Each row is a point. Two turns around zero, p and q, are shown by what they do to some points. Where does a point land after both, in the order given? Backwards means that the second turn is done in reverse. Each puzzle has new turns, and all numbers are rounded.
In the rows, zero is written as 128.

Turn p:
[123  93] => [113  96]
[ 97 128] => [ 98 137]
[146 105] => [139 101]
[147 186] => [163 178]
Turn q:
[155 149] => [162 135]
[74 95] => [ 65 123]
[138 109] => [128 107]
[145 159] => [157 148]
Where do these land?
q, then p: [176 104] => [146  78]
q, then p: [150 150] => [159 129]
q, then p: [ 79 133] => [ 96 165]
p, then q: [106 126] => [111 142]

Turn p:
[ 99 125 162] => [ 89 116 147]
[154 131  62] => [183 129  83]
[181 106 139] => [168 148 165]
[101 119 136] => [108 106 131]
[105 158 140] => [ 93 138 114]
Turn q:
[183 131  77] => [166 146  66]
[ 83 113 122] => [ 81 132 136]
[118 146 145] => [131 134 154]
[128 121 168] => [133  99 156]
Where do these land?
p, then q: [131 124  79] => [142 130  81]
p, then q: [115  94 177] => [110  88 170]
q, then p backwards: [134  97 148] => [101 103 120]
q, then p: [146 174 136] => [133 176 141]
p, then q: [104 108  83] => [117 110  77]
p, then q: [138 171 146] => [128 170 151]

Turn p:
[139 114 130 164 185 106] => [176  96 130 159 152 105]
[147 156 110 118 108 126] => [129 162 110 106 131 127]
[115 160 184 131  74 112] => [ 91 173 168 127  93  91]
[139  84 146 149 152 113] => [164  91 147 145 113 123]
[127 161 127  76 113 160] => [ 94 168 133 110 147 167]
[127 100 115 153 118 174] => [122 112  97 157  97 156]
[ 93 166  97  92 113 148] => [ 73 146 105 105 159 143]
[136  83 115 142 161  86] => [174  75 133 117 132 111]
Turn q:
[131  86 133 133 168 175] => [117  87 154 168 164 146]
[121 115 138 144 147  76] => [126 118 137 121 117  71]
[145 147  93 137 154  79] => [166 125  95 123 131  79]
[117 141 133 156 147 134] => [115 143 127 140 154 112]
[105 129  93 138 118  88] => [118 121  85 115 109  96]
[124 148 158  75  97 170] => [127 143 153  91 127 196]
[152 130 148 113  65 174] => [127 158 144 139  94 197]
Where do these land?
q, then p: [127 101 122 144 135 126] => [130 107 125 133 112 110]
p, then q: [ 83 145 116 130 137 202] => [ 67 125  89 154 174 126]
p, then q: [122 112 134  33 122 105] => [124 103 188  81 157 179]
p, then q: [ 88 133 107 145 105 140] => [ 95 109  92 116 121 118]
q, then p backwards: [225 127 143 144 123  99] => [199 114 181 177 141 113]
p, then q backwards: [ 80 143 142 135 123  96] => [ 93 108 149 150 154 103]
p, then q: [132 106 159 133 131 142] => [112 148 147 149 115 135]
q, then p: [174 143 112 143 125 139] => [159 157 100 145 122 121]
q, then p: [123 140 116 145 151 103] => [148 118 127 106 146 106]
